Every row gives one point. Examples show where two turns around zero, p and q, send a point. Write where each new point lands after one turn and then the other. Backwards means that the second turn is done in reverse. Each puzzle has new turns, and all numbers are rounded.

Turn p:
[ 21 -12 -11] => [ -4  13 -23]
[34 -8 12] => [ 18   0 -33]
[ 38  13 -11] => [ 21  29 -21]
[-48  11  12] => [ -9 -24  44]
[-45  -3  -3] => [-25 -16  34]
Turn q:
[-43 -20  16] => [ 13 -46 -16]
[ 21  18 -40] => [-15  43 -17]
[  7   9 -20] => [ -8  19 -10]
[-30  -5  27] => [  0 -41   3]
[46 19  8] => [-11  33  36]
[  0 -22   9] => [22 -8  4]
Where do these land?
q, then p: [  3  -6 -14] => [ 4 15  2]
p, then q: [-20  30 -41] => [-39 -28  27]
q, then p: [-9  9 13] => [-11 -14  -1]
q, then p: [35 -2 44] => [ 35 -42 -11]
p, then q: [ 3 14 20] => [13 13 16]
q, then p: [-12 -45 -23] => [  2  42 -31]

Turn p:
[ 29   6  -6 -45   4  -4] => [ 24 -36 -12 -29  -8   6]
[ 21  -9  12   6 -23   4] => [30  1  4 17  5  0]
[-16 -25   8 -28  -5 -48] => [ 15  13  20 -43 -11 -37]
[ -9   6 -13  38  22 -12] => [-33  15 -14  11  22 -16]
[-30  37  23  33  31  39] => [-43  35 -19  17   4  51]
[ 21 -16 -15  -5  -2  37] => [  5 -35  15  18  11  20]
[-16   1  -8   1 -27 -15] => [  2   8   6   9 -24 -23]
Turn q:
[-22  18  18  20   8 -16] => [-24  -3  -1  10  24  24]
[21 36 17  8 12 -8] => [-15  19  15  17 -14  31]
[ 11 -32 -20 -38 -45   2] => [ 33 -21  17   3 -11 -56]
[ -5 -32 -11 -29 -21  41] => [ 26 -23   8 -40 -12 -33]
[  6  25  -6  46  15 -11] => [-23   3 -29  23  -9  35]
[  3 -15 -35 -45  -5   1] => [  8  14   4 -11 -11 -55]
[ -2 -24  28  22  26  -3] => [ 21   8 -14  -8  27  32]
[-11  24   9  15  11  -6] => [-25   3  -1   5   6  22]
Where do these land?
p, then q: [-30 -18 -13  13  15 -16] => [-24   4  14   3  35   2]
p, then q backwards: [ -1  -1  37 -32 -14 -27] => [ 27 -26   3 -22  20  32]
p, then q: [-22  23  -4 -10  42 -12] => [-28  -1   9 -24  11 -39]
p, then q: [10 12 19 -2  5 31] => [  4  -9  -7 -27 -25   9]
p, then q: [ 23 -18 -41   0 -32  37] => [ 48 -24 -30   7  19  27]
p, then q backwards: [ 16  34   4 -12 -21  -3] => [ 25 -17 -20  24   0  10]
q, then p: [ -4 -24   7  14  34 -31] => [-32 -22 -33   2  16  11]
p, then q: [ 20 -32 -20   9   6 -22] => [13 34 -9 14 29  5]
q, then p backwards: [-11  24  11  21 -35  42] => [ -7   0 -33 -45   9  31]

Turn p:
[  0 -10  19  -1  -5   5  23  -3] => [-19  -4   2   3  14   5  18 -10]
[16 -6  1 -2 -7  4 23 -9] => [-14  -4 -10   8  -4  -1  15 -18]
[ -1   6 -11  -2   1 -15  -6  -5] => [  4   8  -3  -6  -6 -14  -9   1]
[ 13 -10   4  15  31   4  -2  25] => [ 23 -24  -8  14  12  -3  15  20]
[-13  17  -6  -5   6   5  -6  -8] => [ 4 22 -2 -1 -4  7 -7  9]
[16  4  9 -5  5  1 -7  1] => [10 -2  8  1 -9 -2 14 -1]
[-10 -12 -14  -6  -5   2  -2   6] => [ -3  -8 -11 -13   1   7 -13   1]
[ -3  28  -8  -1 -12  -8  -9   1] => [ -5  15  10   4 -20  -7 -14  11]
[ -8  -5 -13   9  -4   7  -6  -6] => [  5   1  -6   3   3   7 -18  -6]
[-11 -13  19  -2  -9  -6  -7  -3] => [ -5  -3  18 -14  15   2  -1  -7]
Turn q:
[44 -7 16 -4  5 -2 -1 -1] => [ 41   3 -13 -12  -7  12  -4  -6]
[-9 -6 11  0  5  8  1 -7] => [ -4  -2  -2   0  12   0 -15  -2]
[ -9  -7   6 -10  -6   3 -10  30] => [  4 -21  25  -3  -5  -8  -5  10]
[ 10 -11   0   7   7   3   1   5] => [12 -9 -7 -1  7  1  4  3]
[ -6  31   6   8   2 -15   4  -8] => [-5 34 11  9  1  2  5 -1]
[  4  -6  -9  -9   7 -11   2 -10] => [ -4   5 -11 -17  -2  -2   6  -1]
[-15  14  -7  -9 -12   5   6  11] => [-18  -3  17   7 -11   7   1   6]
[-16  -7 -11   7 -11  -4   7  -8] => [-20  -5  -2   4   5  -4   9 -13]
[-10   5 -13   6   3   8   2  -2] => [-14  -1  -5  10   2   0   5   8]
[  8  -6   1   5   0   6 -14 -10] => [  8  -1 -14   5  -3 -10  -7  -3]
Where do these land?
q, then p: [-7  0 -3 -4  7 -1 22 -9] => [  2  12 -10  -2   4  18   1   9]
q, then p: [ -5   9 -12  -4  -6  -7  -1   7] => [-18   0   6   0   5   1   0   2]
p, then q: [ 20   5  -2 -12  -9  -2  -5  -5] => [ -5   1   2   0 -10   7  -2 -23]
p, then q: [  3  -4   5  -4 -10  -5  12   2] => [-14  -1   3  -5   9  -2  -2  -5]
q, then p: [ 7  8 -4 27 -8  9 -6 -5] => [  2  -2  -6  26   5 -12 -10  -7]
p, then q: [ -7   1   0  -9  -6  -5  -9 -11] => [ -2  10   2  -4 -11   0 -12   1]
p, then q: [-1 10  6  1 -7 -8 -2  5] => [ 2  2 15  0  3 -4 -3 -5]
p, then q: [-1 13  3 13 -4 21  0  1] => [ 7 -4 -1 26  8  0 -5  1]
q, then p: [ -5 -48   3  -7  19   5  -4  23] => [ 17 -27 -18 -36  12  -8  22  -3]
q, then p: [-4  5  3  0 24 -7 -7 -8] => [  5   5  -4  -3 -11  -9   3  22]

Turn p:
[ -3 -18 -37 -14  -7 -18  27  20  33   6   5] => [  6 -15  -9 -18   2 -21  10  12  17  23  49]
[-13  -2  14   1  12   3 -26 -29   3 -14  31] => [-18   1  12 -15  15  12  -8 -34 -21 -21  -4]
[ -3  15  20   8  45  -1 -23 -23  -9 -18  -1] => [ -1   2  12   6   4  18  15 -33   2 -43 -22]
[ 32  -6  14  11 -15  21   0  21   1 -19 -17] => [ -1  -5   3  24 -38  17 -21   6   9  13  -4]
[-16 -13   3  28  15  -4  -5 -21 -23  -3  15] => [-14 -22  13  -1  11 -11   5  -4 -22 -27 -19]
[ -8  11  -3 -13   5   7  -1 -25 -29 -11  18] => [ -3  12   7  -9   8  16  16   3 -35 -16  -6]
[ -6  -4  24 -11 -19   7  -5  -5  -3 -20 -31] => [ 31   7  -6   0 -16  12 -30   0  -6  -7 -12]
[ -7  -1  21  16  21   2 -13 -43  -4   8  -6] => [  2  -7  15 -19   8   1   4 -22  -2 -21 -41]
[  4  21  14   9 -28 -16   7  28   4  -9 -14] => [ 12   9 -32  29 -17 -14 -11  -3   0  15   1]
[ 17   2  -1   0  18 -16  -9 -37 -20  -1   8] => [  4 -15  12  -5  14  20  28 -16 -17  -4 -21]
[  5   0 -41  -1 -23  -2  -8  30  26  33  -6] => [-17  -5 -29  -7  17  -6  -5  26  35  35  20]
[  3   7  -8 -11 -12   9  35  19  20  25  13] => [ -8  23   4  -9  -9 -26   9  15  10  31  20]
[  3 -21 -15 -21  -7 -13   7  47   9  37   4] => [  3   3   7  16  27 -19  -6  26  27  33  33]
[ -7  10  -6  -2  -4  20  14  19  -7 -13 -20] => [  6  13 -10   7 -23   1  -4  25   5 -13   6]
Turn q:
[ 15  14  39 -25  15   0   4   5 -22   6   4] => [  5  11 -11   3  10  17  -3  38   4   3  35]
[-22 -17  -4  -3   4  22  12  -7 -17  -2  13] => [-13   2  15  -7  -4  16 -25  -4 -24  -3   1]
[-12  26  -5  -3 -48 -31   1  -7  20  24 -21] => [ 29  -4 -12 -31  -3 -28  -4 -24  38  29  -2]
[  2  -7 -13  -9  23   9  20   6  -2  -7 -10] => [-23  21   0  13   7   6 -10   0   1 -10  -7]
[ -4   9  11 -16  18  16  -7  30   4   2  20] => [-27   1   4 -10  -9   1  10  36  -5   0   6]
[ 17  39   9 -14   6  10 -22  11 -26  11   9] => [ -2   5 -23  -1 -14  22  23  27  -2  29  18]
[ -3  22 -10   8 -14 -33 -15 -27  31   3  14] => [ 13 -23 -12  -2 -26 -33  12 -28  17   1  16]
[  2 -11  -5 -16   1  11  -6   1 -19 -17 -13] => [  9  28   6   8  -2  11  -2   6 -15   0  -8]
[ -6   4 -11   9 -30 -30 -19 -25  42  -6  -7] => [ 31 -16   0  -2 -22 -43   6 -29  19  -4  -8]
[ -6 -26  -2  36 -10   6  22   3   5 -34 -11] => [  2  -8  45  20  22   1  -5 -20   0  -8 -22]
[ 15 -10  -9  -5   0 -10   3  12 -11   6  21] => [ -6   4  -3 -16   5  14  19  -5  -4 -16   9]
[ 10 -27  -5  11   1  35  18  -5   9   6  -4] => [ -7 -11   7   5   3  24 -22   1   2 -22 -30]
[  8   6  25 -17  26  -3 -35  23 -16  27  11] => [ -4  -2 -32 -13   7   0  21  45 -23   3  17]
[-16 -23 -20  44   7  -2  24 -18   3 -21 -24] => [ -6  -8  21  32  25  -8 -19 -43  -7  -3 -24]
Where do these land?
p, then q: [ 23  31  20 -24  17  16  17 -15 -19  12 -11] => [  2  -1  -1  14   8  20 -13  13  47  30   0]
q, then p: [  6  22  32  -1  28  -3   4  -9 -30  20  20] => [-48  -1  20   3  17  -6   2  18  -7  -6  25]
q, then p: [ 28  10  27   0   2  10  14  -6 -16 -20   9] => [-37   7  16   9 -25  -8 -12  -6   5   2   2]
p, then q: [  3   4 -29   9 -20  -2 -22 -12  -1  -4  -1] => [-18  18  -4 -11  -7   5 -10  -5 -21  -4 -24]
q, then p backwards: [-16 -21   9   0 -16   7   1   1  11  20 -17] => [-19 -17   9   4 -15   2  -8 -18   2  14 -18]
p, then q backwards: [-11 -16 -10  22  14   9 -17  22  21   0 -25] => [ 13   6  15  -2   3   4  27 -12  39  16   2]
q, then p backwards: [ -2 -39 -14  23  10  15  13   9  28  27   0] => [-23  -9   1  40  10   6 -33 -27  -9   6  -4]
p, then q: [ -3 -28 -20  16   2   3  -6  -7  21  -2   1] => [  5   8   7 -17  -7 -17  -9   8 -18 -27  -3]
p, then q: [ 29  39  26 -26  11 -27  18  -2  -4   6   5] => [ -3 -22 -22  17   8  30 -16 -21  40  14  14]
q, then p backwards: [ -1  33  44  -9  18 -13  17 -30  -3  -2   2] => [ -1 -23 -15 -15 -12 -11   0  57  15 -12  -2]
q, then p: [-21 -10 -41   5 -11  -3  12  12  -9 -21  -5] => [ 26  23  -5 -16   3  -4   7 -10 -11 -12 -37]
p, then q backwards: [-14  14 -23  10 -35   8 -11  22   2 -19  21] => [-12  13  -1 -18  45   5  -1 -12 -13  26   9]
q, then p backwards: [ -5 -10 -10  -8 -28 -31 -24  11 -21 -15  -5] => [ -5  14  13 -31   5 -19  30 -26   1   7   6]
q, then p: [-16 -29 -11 -17   9  11 -17   5  20  -2   6] => [ 29   0 -23  21   2  11  -9   6 -17 -10   4]

Turn p:
[ 24  28 -13  11   1 -13 -12 -36  28  -5 -15  -4 -12   7] => [ -5   0  12  22 -10  -7  -8  40  -9  33 -25  -9  -8  14]
[-21   9  24 -13  20  23   9 -20   2  13  19  22  -6 -10] => [ 12 -12 -40 -10 -11 -16  -6   1 -20 -18  -5  17  12  17]
[ 12  13 -15  31   3  -5   2  -3  18  20   8  -3  -7  -8] => [-19  -7  15   8  17 -16 -27  17 -12   3  -6  -2   0   0]
[  5  32  -7  10  13 -29 -26   2   9  -4  -5  -2  -4  -4] => [ 11   5  17  33   6  -7 -15   5   4  14 -27  12 -10   0]
[  3 -17   9 -11 -32  -4  -8   7 -19  14   7  -6   2  -2] => [-13   0 -19   0   5  20   0 -17  13   7  11 -10  11 -23]
[ 10 -25 -10   1 -19 -13   6   8 -19  -5 -18  22  10 -10] => [ -7  24   1  -6  -2   7   5  -3  25 -19  -2 -29   3 -17]
[-33  10  -7 -39  36  28   7  -3  14  22  12   8   7  18] => [ 19 -37 -15 -13   0  13  20  -5 -37 -29 -18  22  -2  21]
[-10 -21  10  13 -19 -15  10   1 -11  -7 -15 -16  26  -7] => [ -6  14   4 -24  13   0  12   3  35   8   7   5   7 -19]
[ 22 -31   5   3 -10  11 -12   9 -28  -8 -14 -13  19 -16] => [ -1  35   9  -9   1  10  15 -10   3   5  20 -11  25 -28]
[  8 -16  16  -1 -17   2  -2  15  10  -2  11   4   6  11] => [-27   6  -6  -5  -9   4   6 -18   1   3   9   4 -10  -6]
[ 17   9 -19   5  28 -33   0 -23  17 -13   9 -12 -22  -2] => [  4   3  26  22  -8  12 -27  30   5   8  -8  10   0  32]
[ -8  12 -10  28  18  -8 -23   3  34 -12  -3   3 -22  18] => [  2 -12  32   9 -21 -15 -22  10 -12   9 -15  15 -32  -1]
[ 11 -11   5  13 -29   8   6  17 -36 -14  11   2  26  13] => [-18   7  -2  10   4  -9  29 -14  22  -8  35  -9   7 -24]
[ -3 -21  10   0 -12   3  11  14 -40   3 -22  -9  -5  11] => [  9  -6   7 -17  -4   2  13 -26  24   3  17 -23  21 -14]
[-29   8  -6 -29  -3  33  11  -5   1  -2  17   1  -9 -16] => [ 26 -14 -35 -12  10   9   2   3 -22 -13  17   2 -13   9]
[ -6  22   9 -21  23  12  19  13  20   2  -3   2  -9  -2] => [ 13  -6  -5  -9   9  -7   3 -15 -21  -3 -11   5 -11  37]
Turn q:
[  0  -8  -7   5   1  15   2  -9  -4 -15 -19   5 -30  -2] => [ 19  11 -15   0  12   5 -15  27   0   2  -1   2 -10  -9]
[ -6   8 -16   8 -29   4   6  -8 -14 -14   5   8  -9   8] => [  9 -18 -19   2  13   0 -18  -6 -12  -9  -1  -7 -21   2]
[-26   1 -16  -2   0 -17  11  -8 -17 -13 -15 -21 -13   6] => [  5  18 -24   5 -18 -21 -24  -1  -9  -1   7   6 -15   6]
[ 18  -7  13   7   6   8 -14 -13 -15  36   1  -7  14  24] => [ -7   0   1  20  -1   5  17   4 -19  -7 -19 -16  38  11]
[ 6 10 24 -4 22 24 19 -1 -8 29  4  3 29 41] => [  5   8   7   9  -6   4  28 -26 -28   1 -44   0  31 -13]
[-15   4 -17  10   8   6   7   2  -1  -2   9   3 -42  13] => [ 12   8   8   9   8   5 -30  13 -26   0   3  18 -15  -8]
[-27  -1   5  23   2  -5  -1 -12  11  -6  -9   8  -1   7] => [-18  13  -9   2 -12  18  -9   4  -3  -9 -11   1 -20  -6]
[ 17   6 -18   2  12 -24  -7   6  20   2  12   3  22 -35] => [-23  -9  11 -30  -2   9   4  -9  18  16  29   8  11  18]
[ -7 -26  31  -8   9  22   0   0 -20  34  29   1  12  32] => [ -9 -13  16  48  -5  -7  25  -2 -22   9 -34  -3  21 -14]
[  4  -8 -19 -30  -4   2 -25  15   7   9  -4  13  28 -24] => [-15  -9  19 -16  14 -18   0  -5  33  24  -5 -18   8  18]
[  3  16  -4   7  -6 -18 -23  37   5  -3 -11  -1   7 -31] => [ -8  -3  26 -35 -12  -9   2   7  13  -5  25 -22 -11  11]
[ -4  16  13  -2   8  -6  -1 -13 -15 -11   1  14 -19 -13] => [ 24  -1  -1   3 -12  16   3   9   0   7   2   7 -19  15]
[ 36  -8  -6   0   4 -35  -3  20  28 -48  -3  10   6 -23] => [  4 -22   1 -38 -15  14 -13   1  49  -2  38   9  10 -17]
[  3  -8  -7   3 -17  -2  26   4   5  -8 -12  -6  -6 -28] => [ -3  -4 -20 -20  12 -17   9  11   7  -3  16  15 -15  -5]
[ 17  -2  31 -27 -10   5   6  -9  19  32   7  -4  10  30] => [  1   0  15  25  12  -5  26 -18   9 -28 -27  14  30   1]
[-19   9  -8   6  -5  20  -3 -11  -1 -21   4 -29  -9  -5] => [  5  23 -15  14  12  -1  -7 -10  -8   5  21 -12 -22  -9]
Where do these land?
q, then p: [-13   6   9   0 -11  -6   8 -15 -17  -5 -24  -8 -22 -16] => [ -4 -10  19  25   0   3  -8  -9   3   0   9 -23 -20  13]
p, then q: [ -1 -16  25 -10  18   6  16 -14   2   1  -6   2   9  -8] => [  9  -8  -4  -8   3 -12  -9 -29  11  -1 -21  -1   5   7]
q, then p: [  9  -1  14 -10  -8  18   0  17  -6   4  17 -17 -20 -17] => [-17   9   5   5   3 -11 -19 -13  11  -8  12  12  17  23]
q, then p: [ 35   8  21 -10  -6   4   6  -5   3  20  22 -10 -33  15] => [-19  30  11   8 -16 -32  17  -3   6 -21  18   7  15  11]
p, then q: [-18 -10   7  -6   5 -10  10  17 -12  15  -6  10 -14   2] => [  0  10 -17  13  10   9  -6  -3  29   1   2  -2  10   1]
q, then p: [  7  -8   7 -34  12  -6   3  -3   6   2  26   0 -22 -10] => [-37   5  -3   1 -15 -24 -12  -5  -4 -12 -14   5   5   2]
q, then p backwards: [-24   4 -14  28  31  -1  -7   1  10 -16 -13  -4   7  16] => [ 18 -35   8  -1 -13  -1 -25   1  18   2  -4   9 -15 -19]
p, then q: [-17 -28  -7  22  -7 -16  19  -3  -6 -34 -20  16  -1   1] => [ 12   3  25   1  12  -4   2 -16  33 -28  23  18 -12  -9]
q, then p: [ -9  -6  15   2 -12 -24  15  14   7  -7 -23  -7  10  -2] => [  4   9 -12   0   3  14  -6   7  20   3   0  -9 -34   9]
q, then p: [  8  23   6  14  12   3 -31   7 -15 -15   9  21  12  12] => [ -5   0  -8 -15   0  10  15  -3 -19  34  23  -4  20 -13]
q, then p: [  2   0 -27  23  16 -15 -15   1 -20 -14  -4 -12  31   8] => [  3 -19 -13   7  22  31  13  14  -1  12   8   9   6 -32]
p, then q: [-29   3 -25  35  13 -32  -6 -16   5  -6  -9  17  37  -3] => [  7   3  23 -44 -22   5   3  20  38 -12   5  10 -19 -23]
q, then p: [  9   4 -16 -35 -23  23 -26 -12  17  17   8  -9  14  21] => [  5   1  30  -7 -14 -16  12  26  -1  15 -21  39  17  10]
p, then q: [ 18   0  -8  -5 -27  40 -22  -7   6  36  30  -7  11  10] => [-20  -9 -16   6  -7 -24   2  13 -32  50   3 -11 -22   4]
q, then p: [ -4  21 -25  11  15   0  19   4 -10 -12  -6  14  22   8] => [ 16  -7 -19   6  -1  29  11  10  -7   5 -11 -21  19 -10]
q, then p: [ 20  -9   8  -2   3  -4   9  13   7   2 -26   8 -31 -28] => [-13  17   0   9   6   7   2 -37  -8 -17  -5  -3 -21  24]
p, then q backwards: [  8  10  10 -22 -30  21   1  -1  24  12  26 -14 -10  -9] => [-10  -2 -29  30  -2  10  12 -30 -13  -5  17  -3   6 -16]
